Each point is reached from the start by the listed moves, each made once or not at all, plus a little noise. Is the number of moves made odd or even? Then give how often each move was made.
In the rows, zero is written as 100.

Moves:
(1): 166; 84; 79
(2): 98; 152; 53
Start: 39; 102; 89
Points:
38; 107; 83 -> even (0, 0)
94; 135; 18 -> even (1, 1)

Moves:
(1): 130; 86; 96; 101; 104; 106; 112; 100; 93; 97; 102; 94
(2): 115; 127; 93; 98; 101; 92; 101; 100; 98; 96; 93; 98
(3): 112; 101; 148; 106; 100; 89; 94; 102; 91; 100; 79; 90
(4): 105; 112; 93; 142; 106; 95; 105; 96; 113; 110; 121; 81
(5): 91; 107; 96; 101; 133; 106; 104; 106; 105; 123; 93; 108
(6): 96; 107; 107; 106; 94; 143; 97; 119; 94; 90; 106; 98
(7): 91; 103; 108; 97; 93; 99; 132; 96; 90; 99; 99; 98
(8): 101; 98; 98; 112; 97; 87; 102; 132; 121; 93; 79; 107
(9): 108; 99; 109; 94; 95; 111; 110; 84; 126; 97; 98; 106
(10): 108; 104; 101; 88; 75; 114; 96; 103; 98; 136; 105; 105
(11): 99; 88; 109; 81; 108; 92; 102; 116; 113; 84; 143; 106
Start: 114; 102; 140; 112; 123; 118; 91; 107; 85; 69; 130; 104
Points:
153; 127; 189; 142; 128; 87; 105; 134; 146; 48; 141; 92 -> even (0, 1, 1, 1, 0, 0, 0, 1, 1, 0, 1)
180; 114; 194; 82; 136; 129; 107; 118; 110; 101; 143; 112 -> odd (1, 1, 1, 0, 1, 0, 0, 0, 1, 1, 1)
130; 108; 195; 136; 163; 114; 106; 110; 132; 80; 165; 97 -> odd (0, 0, 1, 1, 1, 0, 0, 0, 1, 0, 1)
157; 95; 193; 136; 166; 114; 117; 109; 123; 77; 163; 90 -> even (1, 0, 1, 1, 1, 0, 0, 0, 1, 0, 1)
119; 120; 194; 125; 135; 113; 125; 125; 96; 119; 170; 94 -> even (0, 0, 1, 1, 1, 0, 1, 0, 0, 1, 1)
160; 78; 155; 77; 107; 138; 114; 111; 113; 80; 181; 116 -> even (1, 0, 0, 0, 0, 0, 0, 0, 1, 1, 1)
151; 108; 162; 100; 111; 150; 146; 157; 123; 24; 150; 109 -> odd (1, 1, 0, 0, 0, 1, 1, 1, 1, 0, 1)

Moves:
(1): 122; 103; 114; 109; 97; 84; 96; 92; 90; 94; 112; 109; 107; 98; 115; 93; 118; 95; 98; 98; 101; 92; 97; 104; 106; 98; 85
(2): 101; 142; 113; 97; 110; 99; 98; 89; 108; 104; 97; 88; 112; 101; 96; 99; 102; 103; 98; 95; 90; 110; 108; 100; 95; 108; 101
(3): 93; 97; 132; 100; 108; 104; 91; 112; 89; 90; 102; 105; 101; 110; 94; 106; 97; 103; 109; 111; 96; 99; 97; 94; 100; 98; 100
(4): 90; 99; 113; 128; 78; 114; 104; 91; 101; 107; 98; 97; 91; 94; 114; 109; 96; 100; 87; 91; 100; 100; 88; 94; 97; 93; 107
(5): 93; 91; 90; 109; 129; 122; 109; 90; 92; 99; 105; 121; 97; 106; 106; 108; 96; 94; 115; 104; 101; 104; 103; 110; 106; 101; 99
(6): 119; 111; 95; 93; 93; 144; 121; 92; 107; 105; 99; 87; 109; 115; 110; 101; 114; 97; 100; 100; 102; 96; 112; 99; 113; 99; 96
(7): 94; 100; 103; 91; 106; 89; 123; 110; 103; 109; 104; 103; 105; 91; 116; 102; 103; 98; 97; 108; 93; 100; 108; 101; 106; 97; 104
(8): 112; 110; 90; 116; 107; 112; 95; 117; 107; 109; 102; 98; 104; 99; 101; 88; 103; 114; 92; 113; 105; 111; 99; 84; 113; 88; 109
(9): 101; 80; 109; 100; 98; 98; 97; 109; 139; 98; 91; 102; 106; 83; 85; 107; 89; 85; 104; 107; 88; 103; 96; 101; 93; 101; 80
(10): 115; 101; 105; 99; 95; 97; 90; 100; 96; 148; 103; 100; 101; 103; 98; 103; 100; 103; 120; 105; 98; 110; 95; 105; 91; 100; 88
(11): 84; 105; 99; 90; 103; 106; 86; 92; 96; 106; 154; 86; 115; 91; 102; 98; 93; 84; 99; 111; 90; 108; 102; 109; 112; 108; 97
(12): 96; 102; 93; 104; 81; 101; 103; 87; 102; 98; 105; 138; 96; 103; 84; 93; 97; 94; 97; 99; 104; 100; 109; 74; 105; 112; 102
(13): 98; 99; 103; 93; 93; 96; 93; 100; 90; 97; 94; 117; 137; 105; 124; 96; 80; 100; 116; 97; 100; 101; 101; 96; 101; 102; 112
(14): 90; 91; 102; 122; 105; 95; 104; 99; 112; 86; 113; 105; 97; 148; 116; 92; 94; 99; 80; 102; 90; 102; 108; 100; 100; 93; 98
(15): 84; 117; 94; 87; 101; 110; 76; 111; 111; 104; 96; 121; 88; 103; 129; 103; 107; 97; 87; 87; 102; 86; 97; 91; 98; 109; 94
(16): 104; 110; 88; 87; 92; 102; 109; 103; 94; 101; 114; 112; 110; 91; 92; 129; 110; 104; 82; 112; 87; 114; 90; 103; 82; 99; 96
(17): 94; 103; 95; 114; 105; 98; 95; 106; 111; 112; 101; 101; 118; 98; 93; 109; 125; 93; 94; 96; 100; 87; 100; 95; 112; 102; 113
(18): 102; 89; 106; 88; 120; 99; 97; 76; 110; 102; 88; 97; 103; 86; 100; 95; 106; 148; 89; 108; 101; 90; 98; 92; 103; 117; 100
(19): 85; 109; 86; 113; 86; 100; 110; 103; 98; 85; 107; 97; 95; 108; 116; 103; 107; 116; 131; 101; 97; 115; 89; 84; 110; 110; 88
(20): 94; 96; 93; 96; 109; 102; 95; 89; 89; 102; 81; 85; 100; 113; 110; 96; 104; 83; 84; 133; 103; 99; 102; 84; 111; 100; 102
(21): 98; 95; 102; 105; 103; 94; 99; 94; 105; 97; 103; 92; 97; 101; 88; 123; 79; 107; 97; 94; 136; 107; 116; 84; 100; 99; 90
(22): 95; 93; 107; 95; 104; 99; 103; 99; 98; 98; 98; 97; 94; 94; 107; 100; 113; 97; 93; 90; 103; 131; 107; 98; 94; 106; 100
(23): 115; 98; 81; 109; 104; 104; 89; 106; 87; 101; 88; 89; 98; 88; 99; 107; 97; 98; 92; 94; 79; 94; 126; 98; 102; 109; 91
(24): 98; 109; 104; 99; 79; 101; 102; 109; 95; 101; 97; 109; 120; 92; 112; 92; 109; 115; 104; 122; 116; 105; 111; 147; 108; 118; 99
Start: 95; 83; 102; 97; 105; 72; 115; 87; 98; 103; 72; 107; 121; 104; 115; 86; 87; 101; 127; 102; 76; 98; 101; 103; 100; 96; 101
Points:
66; 86; 106; 195; 109; 83; 126; 125; 110; 99; 90; 94; 125; 140; 150; 127; 87; 128; 107; 109; 73; 110; 130; 38; 140; 87; 100 -> odd (0, 0, 1, 1, 0, 0, 1, 1, 0, 0, 0, 0, 0, 1, 0, 0, 1, 0, 1, 0, 1, 0, 1, 0)
59; 99; 98; 88; 113; 69; 54; 89; 75; 164; 97; 144; 175; 113; 151; 122; 69; 60; 117; 137; 73; 89; 154; 30; 140; 128; 93 -> odd (0, 0, 1, 0, 0, 0, 1, 0, 0, 1, 1, 1, 1, 0, 1, 0, 1, 0, 0, 1, 1, 0, 1, 0)
90; 105; 103; 88; 66; 116; 96; 65; 148; 95; 117; 157; 185; 83; 189; 81; 102; 151; 131; 129; 124; 144; 135; 67; 159; 160; 49 -> odd (1, 0, 0, 0, 0, 1, 0, 1, 1, 0, 1, 1, 1, 0, 1, 0, 0, 1, 1, 0, 1, 1, 0, 1)

Moves:
(1): 99; 98; 84; 104; 109; 100; 111; 99; 104; 101; 97; 107; 98; 95; 102; 99; 96; 98; 95; 92; 113; 93; 99; 92
(2): 105; 114; 97; 112; 109; 97; 105; 98; 101; 100; 89; 107; 98; 99; 96; 103; 100; 85; 90; 103; 104; 94; 96; 93
(3): 101; 88; 95; 101; 114; 103; 97; 88; 105; 104; 90; 94; 87; 109; 108; 101; 95; 98; 111; 100; 100; 114; 86; 99
(4): 84; 110; 106; 112; 87; 106; 106; 106; 102; 99; 97; 109; 93; 89; 97; 116; 94; 124; 104; 86; 109; 101; 102; 106
(5): 102; 99; 99; 107; 99; 94; 101; 107; 94; 108; 95; 98; 106; 97; 103; 104; 102; 101; 94; 109; 97; 87; 100; 106
(6): 105; 98; 97; 90; 104; 102; 105; 105; 103; 105; 96; 105; 94; 100; 90; 89; 96; 105; 108; 96; 101; 107; 94; 109
(7): 106; 98; 126; 98; 111; 98; 100; 95; 100; 93; 112; 98; 87; 86; 94; 104; 97; 109; 90; 102; 97; 93; 98; 103
(8): 104; 98; 104; 104; 88; 108; 99; 98; 100; 100; 98; 102; 98; 104; 97; 104; 95; 106; 97; 94; 94; 96; 86; 102
(9): 92; 101; 109; 99; 95; 102; 96; 105; 111; 109; 93; 101; 90; 94; 100; 100; 94; 100; 96; 92; 96; 101; 101; 95
(10): 98; 107; 109; 94; 93; 101; 102; 102; 97; 85; 93; 106; 105; 111; 102; 105; 110; 95; 106; 92; 108; 82; 75; 95
(11): 104; 97; 104; 91; 110; 98; 110; 114; 92; 106; 119; 99; 103; 103; 97; 105; 101; 87; 120; 89; 107; 98; 100; 89
(12): 92; 94; 98; 97; 90; 100; 107; 112; 101; 96; 100; 103; 98; 105; 103; 102; 97; 100; 97; 109; 116; 101; 100; 113
(13): 101; 112; 103; 102; 120; 95; 113; 101; 113; 113; 119; 97; 104; 85; 112; 84; 93; 97; 109; 101; 94; 101; 103; 101
(14): 103; 113; 95; 92; 107; 116; 109; 96; 94; 92; 98; 106; 90; 120; 98; 99; 99; 96; 98; 97; 100; 96; 98; 94
(15): 120; 113; 95; 84; 99; 101; 87; 95; 96; 92; 94; 98; 103; 97; 115; 92; 90; 97; 115; 101; 104; 102; 108; 105
(16): 118; 96; 90; 103; 98; 105; 95; 97; 110; 93; 87; 96; 95; 101; 100; 117; 99; 101; 100; 102; 88; 106; 113; 111
(17): 114; 95; 100; 106; 110; 96; 93; 114; 92; 98; 101; 99; 112; 102; 110; 89; 104; 99; 94; 105; 105; 104; 101; 94
(18): 105; 104; 87; 99; 98; 91; 104; 106; 98; 93; 95; 83; 111; 104; 87; 97; 99; 101; 101; 106; 108; 97; 104; 102
(19): 97; 87; 104; 105; 96; 105; 106; 101; 103; 97; 91; 99; 110; 98; 102; 91; 96; 88; 100; 97; 91; 113; 111; 108
(20): 85; 109; 90; 105; 92; 122; 106; 114; 102; 116; 108; 90; 92; 97; 110; 97; 109; 83; 111; 100; 102; 102; 92; 101
(21): 106; 99; 94; 92; 114; 108; 95; 93; 108; 96; 96; 98; 96; 96; 99; 117; 92; 102; 105; 99; 101; 112; 97; 94
(22): 108; 103; 107; 103; 103; 104; 106; 102; 92; 107; 94; 106; 106; 110; 112; 101; 110; 92; 82; 88; 100; 109; 95; 94
(23): 100; 108; 95; 105; 108; 108; 87; 103; 98; 100; 104; 99; 103; 104; 90; 94; 88; 97; 110; 87; 112; 90; 110; 113
(24): 94; 98; 66; 109; 116; 92; 107; 107; 99; 90; 107; 94; 92; 92; 92; 103; 93; 89; 84; 103; 100; 92; 97; 105
Start: 111; 109; 96; 100; 92; 100; 99; 98; 108; 108; 106; 100; 102; 103; 112; 106; 87; 93; 104; 102; 117; 90; 104; 116
Points:
116; 109; 65; 82; 144; 150; 152; 123; 105; 99; 115; 108; 49; 133; 116; 133; 77; 54; 108; 63; 156; 87; 20; 106 -> odd (1, 0, 1, 0, 0, 1, 1, 1, 0, 1, 1, 1, 0, 1, 0, 0, 0, 0, 0, 1, 1, 1, 0, 1)
128; 141; 49; 108; 98; 137; 137; 140; 122; 98; 92; 89; 109; 98; 149; 88; 64; 78; 129; 98; 147; 106; 132; 143 -> odd (1, 0, 0, 1, 0, 0, 0, 0, 0, 0, 0, 1, 1, 1, 1, 1, 1, 1, 1, 1, 0, 0, 0, 0)
108; 142; 75; 96; 154; 134; 133; 131; 128; 101; 118; 96; 69; 76; 120; 109; 41; 48; 164; 66; 162; 92; 71; 151 -> odd (0, 1, 1, 1, 0, 1, 1, 0, 0, 1, 1, 1, 1, 0, 1, 0, 0, 0, 1, 1, 1, 0, 1, 1)
176; 105; 47; 132; 169; 94; 118; 131; 96; 109; 92; 88; 94; 113; 92; 117; 64; 61; 79; 78; 142; 69; 84; 128 -> even (1, 1, 1, 0, 1, 1, 1, 1, 0, 0, 1, 0, 0, 0, 0, 1, 1, 1, 0, 0, 0, 1, 1, 1)
130; 146; 19; 100; 152; 148; 140; 154; 96; 85; 74; 102; 94; 136; 125; 107; 58; 28; 136; 51; 195; 97; 68; 122 -> even (1, 1, 1, 1, 0, 1, 0, 0, 0, 1, 1, 1, 0, 1, 1, 0, 1, 1, 1, 1, 1, 1, 1, 1)
116; 148; 75; 115; 120; 137; 107; 132; 115; 112; 101; 102; 125; 75; 155; 94; 62; 73; 148; 69; 153; 77; 100; 130 -> odd (1, 0, 0, 1, 1, 0, 0, 0, 0, 1, 0, 0, 1, 0, 1, 0, 1, 0, 1, 1, 1, 0, 1, 0)
88; 150; 58; 119; 148; 144; 152; 133; 118; 115; 117; 105; 74; 112; 108; 92; 63; 37; 154; 53; 145; 81; 68; 129 -> even (0, 1, 1, 1, 0, 1, 0, 0, 0, 1, 1, 0, 1, 1, 0, 0, 0, 0, 1, 1, 0, 0, 1, 1)
140; 125; 114; 128; 119; 103; 155; 133; 130; 132; 87; 107; 96; 71; 103; 121; 60; 88; 90; 58; 116; 85; 106; 128 -> even (1, 1, 0, 1, 1, 1, 1, 1, 1, 0, 1, 0, 1, 0, 0, 1, 0, 1, 1, 0, 0, 1, 0, 0)
